Rows are points. To make a cloud, some directions were put in groups of two or more. Within a group, all points are equally far from the middle, so they leave a hole (a ring in 2 directions, a hollow ball in 3). The other directions are filled evenly. Then the cloud was stretched, turned, moved and blurred a little. How many holes are there, and how many directions does each take, smallest first?
(in the rows, 128 means zero)

Cloud (13 x 2):
[[225 135]
 [175 183]
 [159 119]
 [207  94]
 [112 115]
 [146  86]
 [129 111]
 [146 160]
 [ 99 110]
 [204 160]
 [107  93]
 [ 72 142]
 [125 177]]
Holes: 0

Cloud (22 x 3):
[[ 87 107 142]
 [150 185 168]
 [ 72 128 101]
 [105 117  84]
 [171  88 164]
 [ 60 138 102]
 [ 59 131 110]
 [ 95 187  97]
 [116 204 183]
 [180 170 152]
 [197 148 163]
 [ 77 123 171]
 [108 217 154]
 [165 181 128]
 [ 89 106 145]
 [140  87  78]
 [ 85 145 195]
 [134  75 110]
 [ 98 187  98]
 [143  83  78]
 [142  74  93]
 [ 63 124 115]]
Holes: 1 (2)

Cloud (51 x 6):
[[121 176  91 144 183 137]
 [175 116 140 176 136  82]
 [ 85  86 131 123 231 166]
 [144 238 128 125 136 158]
 [208 118 123 145 143 166]
 [151 108 178 135 164 144]
 [ 94 109 125 134 100 108]
 [109  86 154 191 165  76]
 [114 103 156 192 107 144]
 [163 145 182 139 139 128]
 [173  85 148 179 104  92]
 [ 98 101 176 156 149 237]
 [ 61 152  92 115  92 140]
 [166 187 159 145 141 118]
 [111  68  17 119 166 167]
 [161 142  95 169 149 145]
 [137 101 170 147 144  88]
 [108 173  69  60 109 160]
 [120 162 211 151 151 111]
 [113 162  59 176 121 204]
 [154 143  78  78 119 118]
 [101 135  37 138 157 171]
 [144  82 156 115 155  96]
 [126 187  60 171  91  65]
 [177 138 194 158  84 129]
 [126 225  88  71 124 134]
 [139 168  71 129 138 178]
 [174 133 132 101 106 180]
 [ 76 104 114 123 198 193]
 [126 118 117 188 119 189]
 [148  63 111 108 179 139]
 [ 82  76 170 117 171 182]
 [131 101  60  73 143  92]
 [ 89 160  80 195 171 145]
 [208 101 136 170 108 144]
 [133 133 193 180 169 149]
 [155 144 216 189 200  87]
 [132 158 145 137 217 149]
 [ 91 163 202 195 149 114]
 [ 82 189 151 160 194 151]
 [151 108 160 118 115 181]
 [117 141 161 197 187  97]
 [ 82  67 106 128 205 164]
 [143 151 157 165 148 116]
 [119 117 143 122 145 218]
 [118 155  92  84 199  88]
 [111 155 112 119 174 108]
 [ 65 113 124 169 237 118]
 [129 241  84 155 124 189]
 [ 95 160  70 154 159 107]
 [140  90 146 105 182 131]]
Holes: 0

Cloud (87 x 8):
[[127 177 136  92 116 185 173 149]
 [108  64 126  73 107 142 111  41]
 [140  98 132 139 130  59  63 118]
 [149  66 162 116 202 154 117 101]
 [ 74  49 186 106 117 114  88  70]
 [118  81  94 176 104  97 114  82]
 [ 87  67 123  89  93 120 135 169]
 [189 102 161  54 150 120 126 154]
 [183 134 157 134  96 176 136  66]
 [106 134 126 119 147  82  37 125]
 [102 151 189 168 172 157 174  68]
 [184  96 174  79 103 164 126 152]
 [190 136 153  63 161 141 171 140]
 [ 44 107 134 127 101 144  39 110]
 [119 124 118 189 166 157 125  61]
 [157  94 179  71 127  83  80 122]
 [182 100 130  92 113  92 110 183]
 [ 69  97 179  85  56 124 131 114]
 [ 93 121 125  68  46  86 100 115]
 [147 144 161  70 173 160  85  91]
 [149 131  84  77 152 151  55 142]
 [149 132 180 199 169 122 108 111]
 [ 64  55 136 132  95  82 106 128]
 [ 97 160 185 102 159 121 168  66]
 [122 125 181  74 156 126 153  51]
 [136 102  81  46  86 111 140  97]
 [102 173 160  55 131 125  81 136]
 [ 53 150 187  87 117 168 148 126]
 [ 89  93 112  66  69  75 113 135]
 [119 118 166 212 114 107 165 122]
 [109 107 108 119 118  90  22 112]
 [ 80  34 166 134 136 130 118  91]
 [154 174 102 112 124 183 173 153]
 [132 141 136  64  67  82  89 103]
 [ 32 126 157  95 135 111  52 131]
 [ 67  60 161 128 103 121 138  41]
 [124 152 193  90  83 162  78 105]
 [ 36 144 175 106  73  83  60  73]
 [172  75  71 106 101 120  90  83]
 [ 87 139  85 129 133 143 136  63]
 [ 93 145 164 144 186  89 153 107]
 [ 67 135 169  77 164  97  69  76]
 [ 36 117 197 142  98 108  57  52]
 [ 71  76 170 160 114  71 155  82]
 [189  94  92  59 122  99 112  89]
 [110  50 152 118 141 149 138 166]
 [ 78 115  87 120 154 118  85  66]
 [131 102  88 169 103 103 104 162]
 [ 64 135 113 121 139 116  85  43]
 [116 129 177  65  69 105 119  62]
 [151 105 178 155 129 117 213 111]
 [151  97  94  75  90 160 174  78]
 [180 139  99 154 176 179 137  96]
 [ 84  30 116 104 117 121  89  98]
 [112 122 140  28 101  87 134 118]
 [ 63 151 137 116 147 102 135  48]
 [ 57 168 169 161  99 122 135  43]
 [104  77 167 158 111 143 198  69]
 [ 79  87 178 204 122 141  96 101]
 [151 109 131 138 186 176  66 105]
 [139  52 114  72 127 186 114  85]
 [109 189 126  99  88 168 147 112]
 [189  85 131  34 148 154 100 110]
 [ 78  91 132  85  66 115 143  55]
 [ 63 101 200  94 100  79 145  69]
 [ 86 156 147 189 128 167 181  81]
 [ 66 109 167  58 154 116  86  55]
 [ 71  94 181 158  81 161  97  64]
 [ 80  50 141 104  81 152 109  89]
 [106 109 135  38 115 191 123 116]
 [199 115 181  95 146 140 179 107]
 [ 77 112 188 160 109 173  83 126]
 [ 48  84 179 102 124 118 151  44]
 [116 139 123  53 107 121 180  90]
 [ 88 109 142 208  93 141 149  76]
 [194 133 151  82 178 184 157 138]
 [ 99 151 150  64 140 127  60 156]
 [112  46 163 136 114 138  76 125]
 [158  47  80  90 119 164 115  84]
 [121 183 123 113 116 142 156 176]
 [143  82  92 145 147 116 199 152]
 [ 87 114 156  50 122 181 118 138]
 [102 153 138  46 108 177 144 133]
 [ 25 128 189  96 136 129  99 129]
 [123  70  86  49  89 103  93 152]
 [147  83 180 182 114 159 160 137]
 [207  93  92 110 116 131 142  74]]
Holes: 2 (2, 6)
